Rows are points. To make a cloud, some directions were put in groups of two or more. Within a group, all points are equally far from the middle, so they leave a hole (a ring in 2 directions, a hollow ball in 3). The other directions are filled evenly. Then the cloud was stretched, turned, moved and blurred a little. How many holes are there, and how many directions does each take, smallest first?

Cloud (13 x 2):
[[ 17  57]
 [ 23  54]
 [-39  26]
 [ 37  44]
 [-40  18]
 [-25 -22]
 [ 39 -31]
 [  5  60]
 [-30  46]
 [ 35 -34]
 [-34  40]
 [ 50  21]
 [ -4  60]]
Holes: 1 (2)

Cloud:
[[ 21  45]
 [ -6 -44]
 [-53  25]
 [ 29 -22]
 [  4 -42]
 [ 35  17]
 [ 36  13]
 [ 12  53]
 [ -8  60]
 [-20  59]
 [-27 -39]
 [-54   1]
 [ 35  14]]
Holes: 1 (2)

Cloud, 21 rows:
[[  2  36   8]
 [ 32   4   5]
 [  3 -16  -7]
 [ 11 -17  -4]
 [ 17 -45  -8]
 [ 27   8   7]
 [ 12  52  10]
 [ 13  22   2]
 [  6 -15 -29]
 [ 20  12  17]
 [ -4  -2 -20]
 [ 14 -13 -28]
 [  4  60  12]
 [  3  27  26]
 [-24  24  17]
 [-10  18  28]
 [  0  58   6]
 [ -1  58  13]
 [ 12  54   0]
 [ -3 -12  28]
 [-11  -5  39]]
Holes: 0

Cloud:
[[-44 -32  -7]
 [ 40  56   9]
 [ 15 -10  32]
 [ -7 -12  36]
 [ 37  38  40]
 [-25 -12  30]
 [-30 -30 -15]
 [ 45  46  31]
 [-39  16 -18]
 [  2 -28  10]
 [ 38  57   5]
 [ 41  30  36]
 [ 31  54  -4]
 [ 35   3   1]
 [  0  60  11]
 [  8   9 -24]
 [ 25  43 -13]
 [-38  11 -22]
 [-20 -22 -20]]
Holes: 1 (3)

Cloud (19 x 3):
[[ 14  60 -39]
 [ 10  18 -25]
 [-39 -15 -15]
 [-22   9  -2]
 [-37 -41  32]
 [ 26  56 -41]
 [-48 -48  44]
 [ 30  54  11]
 [-31 -26  -6]
 [ 13  -9  17]
 [ 25  22 -19]
 [-24 -33 -14]
 [-23  40  13]
 [-32  23  17]
 [-42 -22  33]
 [-42  -2  -5]
 [ 10 -23  13]
 [-42 -27  13]
 [-22 -43  16]]
Holes: 0

Cloud (29 x 4):
[[-54   3  24  -8]
 [  0  32   5 -45]
 [  7 -11  53  13]
 [-35   6 -43 -18]
 [  0  30  44 -23]
 [-58  26   6  -4]
 [  0  27  -9  34]
 [ 32 -21  23   7]
 [-36   4  17  30]
 [  8  29  48  -6]
 [ 23  27  38  13]
 [ -5  13  49 -25]
 [ 28  21 -20   7]
 [-13   7 -42  11]
 [  3  42  37  -5]
 [-21  14 -48  -8]
 [-60   4   9 -21]
 [ 36  17   2  14]
 [-23 -31 -16 -22]
 [-20 -12 -30  16]
 [-49  -2  33   0]
 [-48   1  29   7]
 [ -1   8  57 -10]
 [-44  -6  38 -10]
 [-33  52  -2 -18]
 [  9  26 -19  27]
 [-37 -20 -25 -25]
 [-21 -16   7  32]
 [ 37  17   3  13]]
Holes: 2 (2, 2)

Cloud, 31 rows:
[[-28 -13 -34  -2]
 [ 12 -37 -23  29]
 [ -9  20  24 -58]
 [ -2  -9  55  -5]
 [-25 -27 -10  41]
 [-26 -26  25 -45]
 [ 11 -45 -11  21]
 [  8 -44  12  25]
 [-21  30  25 -16]
 [-23  29  30 -27]
 [-24  -2  40 -58]
 [  0 -33 -32   5]
 [ -7 -17  52  -2]
 [  4   9  31 -60]
 [-29 -10 -20  33]
 [  4  -3 -14  45]
 [ 10   7  54  -9]
 [ -7 -39   8  38]
 [ 21  -6  41 -40]
 [ -3  -5 -34  -8]
 [-22   7 -26 -13]
 [ 19  18  39  -5]
 [ 12 -44 -11  24]
 [-24  20 -12 -20]
 [ -7 -39   7  38]
 [ 23  -7  49 -22]
 [-30 -31  -5  31]
 [-12   0  56 -13]
 [-31   6 -20  15]
 [-14  22  -5 -35]
 [-21  26   5   2]]
Holes: 2 (2, 2)

Cloud (27 x 4):
[[ 26  30  14 -47]
 [-55   6 -13  10]
 [ 21   3  19 -52]
 [ -5  56  12  44]
 [ -2 -30 -19 -22]
 [ -3  31 -10  44]
 [ 21  -9  21 -41]
 [-31  19  -7  46]
 [ -6 -27  -7 -50]
 [ 35  44  14  -5]
 [ -5 -16   6 -60]
 [ -2 -28 -21 -12]
 [-14 -12  37  11]
 [-22  55   6  41]
 [ -7  47   2  47]
 [-20 -14  -1  30]
 [ -3   4 -25  30]
 [-54  13 -19  12]
 [-16  35  -6  50]
 [  5 -30  -3 -22]
 [-37  -6   3  33]
 [-28  11  51  -7]
 [ 33  41   9 -22]
 [-28   2  24 -48]
 [ 10  12  53   3]
 [ -9  37  59   6]
 [-19  17  31 -50]]
Holes: 2 (2, 2)

Cloud (56 x 6):
[[ 27   2  -7 -22 -15  26]
 [  7  -5  11  12  -1  60]
 [ -5  -3  18  28  -7 -26]
 [ 14  -2   0 -10  -2   3]
 [-23 -17 -15  -2 -29  -3]
 [  0  39  -6  -5   7  25]
 [  4   1   5  -8  30 -22]
 [  1 -12 -14  -1 -16   4]
 [  8 -23  10   0   6  28]
 [ 22  -3   6 -25   4   7]
 [ 19  29  10   1  15  13]
 [ -2  24   6   8  21 -13]
 [ 21  26  -6   0  21  32]
 [ -9  16  13  -8  17 -10]
 [  9  -1 -15  12  -9 -16]
 [-20  -5 -11  -9  -5 -30]
 [ 15  -2  21  22 -30  -8]
 [-18 -10   2   3  -7  22]
 [-10  15  26   8  -3  -6]
 [ 15   4   1  21   6 -10]
 [ -6  -4  -2   8 -30   0]
 [  2   4 -24  16  14  -3]
 [ 25  10  -2  20  17   3]
 [ -9   6   1 -17  12 -30]
 [-14 -23  -2   2  -6 -13]
 [ -5  17  -2 -19  -2   8]
 [ 17  10   6  10  -5 -12]
 [-11   8   4  26  18  -4]
 [ 17  -2  -1  26 -12 -12]
 [  7  13  -3 -10  17  20]
 [ -2 -14  -8  -9 -18   4]
 [  4  -5  12   7   7 -16]
 [  2 -17  15  12 -13 -13]
 [-11 -30  25   9  16 -29]
 [  9  14  -4 -14  13 -26]
 [ -9   7  14  24   7  10]
 [  7 -27  25  19 -14  13]
 [  0 -19 -20  12   1 -11]
 [ 10  16  -3  -7  13  38]
 [ 23   2  32   2   9  13]
 [ 11  28 -12  -9 -16  60]
 [ 13  17  -5  13  -9 -14]
 [ 14  11  28 -13  11  11]
 [ -5  15 -10 -34  30   7]
 [-18  -1   5  -1  -5 -36]
 [  7  19 -13 -32  21   1]
 [-25 -18  16   1   8 -20]
 [ -4 -28   8  39 -11  -6]
 [-16 -42  18  12  -9 -16]
 [  1  -5   2 -10 -25 -19]
 [ 10 -11  21 -12  -8  -8]
 [ 21   4  23   6   1  22]
 [ 11  19   2  19   2 -15]
 [ 17 -11  -3 -10  10  -7]
 [ 37  12   6  -6  -3  24]
 [-17 -15  -8  12  10   3]]
Holes: 0

Cloud, 49 rows:
[[ 14  12 -44 -13  -2 -21]
 [-28 -36   2 -15  37  12]
 [ -4  52   5  15 -29 -28]
 [-15  11  24  32  26 -12]
 [ 13 -22  -9  30   8 -18]
 [ 15 -34  28 -43  33  27]
 [-11   2  31 -25  38  -9]
 [  3 -44  -2  17  17 -31]
 [-27  -2  20 -15  20 -29]
 [-17  24  30  21  35   5]
 [ 31  27 -46  -7 -22 -10]
 [  9   5 -21  37  17 -18]
 [-19 -44 -30 -12 -41 -14]
 [ -5  34 -28  -2 -40 -30]
 [ 30  17 -16  22 -24 -23]
 [ 26  19  10 -34  38  12]
 [ 36 -27 -30  10   4  -3]
 [ 18 -55 -25 -11  15   3]
 [-11 -36   7 -37   0 -35]
 [ -9  -1  59   4  -1  -2]
 [ 30  -1  13 -32 -17 -42]
 [  3   5  36  23  18 -38]
 [-16 -47  27 -17 -25 -44]
 [ 19 -45  21 -16  17  17]
 [ 46 -23 -27 -33 -11   2]
 [-35  -9  -7 -14  20  41]
 [ 22  -2  15 -10  31  44]
 [ 42  38  10   3 -13 -11]
 [-39  11  22   4 -31 -47]
 [  8  44 -41 -11 -25  11]
 [ 38  22  15 -27  14 -23]
 [ 18 -28  20 -38 -36  -4]
 [-27  31 -12  -5 -60  -6]
 [-55 -15  22  -5   5 -20]
 [  8   7  38 -15 -33 -46]
 [ -4 -51   9 -51   7  -4]
 [ 21  27 -49 -18 -14  16]
 [ 45 -34  24 -22  10 -17]
 [ 38  -6 -29  -4  38 -10]
 [  3 -45 -26 -25 -25  17]
 [ 56  -7   8 -30  32  -3]
 [  8  32  23  28 -14 -26]
 [ 24 -28 -28 -33  25  -6]
 [ 50  28  -7   6  28   9]
 [-24 -25  42 -41  16  32]
 [ 46 -14   1 -25  24  32]
 [-18  44 -26  -1 -39 -13]
 [ 51 -14  18 -14  43   1]
 [ 17  -9  16 -58   0  32]]
Holes: 1 (6)

Cloud:
[[-15 -50 -11 -10  19  -2]
 [ 17 -27 -13  20 -43   4]
 [ -7  37 -13 -19  50  12]
 [ -1  18 -27  40 -24 -24]
 [ -5  10   9 -20  49 -35]
 [  0 -27  36 -18  11  41]
 [-32 -22  35  28  10  -5]
 [ 24 -60  23  13  21 -18]
 [-22  48  -3 -13  24  21]
 [  0  12  -8  41 -38  19]
 [ 30 -16  21  -9 -22 -43]
 [  0  -2  -3  37 -50 -13]
 [ -7  38 -19  -5 -36 -13]
 [-29  17   3   4  37  39]
 [  3  -1  21  40 -16 -29]
 [-27  14  49  -4  32  26]
 [ 15  24  -6 -37 -10   7]
 [  1 -26  19 -40  48 -28]
 [  2   9 -18 -39 -14  -1]
 [ 39 -11  -1  -5  37 -40]
 [ 39 -32   2  -3   8 -46]
 [-17   6  40  18   1  47]
 [ 22 -20 -40  30  14  10]
 [  7 -26   1  17 -33  30]
 [-21 -16  10  35 -42  14]
 [ 15  22   3  40  17  17]
 [ 24 -18 -20 -16  18 -57]
 [-15 -45  53 -25   0  -6]
 [-41  -6  26  -8 -22  -4]
 [-18 -41  41  17 -32  -4]
 [ 35   8 -38 -22   7  -7]
 [-42  12   8  -7 -19   0]
 [  1  -3  46 -49  15  -1]
 [  9  49  22  -7   9  -9]
 [ 32 -21 -47  10  -9 -20]
 [-41 -14  40  10  -1  -5]
 [ 44 -25   6  -2  26 -33]
 [-20 -26   2 -24 -14  19]
 [ -9  35  32 -34   3  20]
 [ 18 -43  51   4   0  10]
 [  5  25 -41 -21  41  -1]
 [ 44   3  11 -14  -4  -4]
 [ 41   3  -3  -4 -15   8]
 [-27 -30  12 -18 -24   7]
 [ 12  11  31 -18 -20 -39]
 [ 20  -1   6 -34  54 -32]
 [-18  24   0 -16  54  25]
 [ 17  -7  18  37  29 -12]
 [ 11 -46  53  -4   9  17]
 [ 17   4  13  34  20 -29]
 [-30 -13  44  10  34   1]
 [-16  -7 -35 -22  32  -7]
 [ 20 -32   3  32  27 -32]]
Holes: 3 (2, 2, 2)
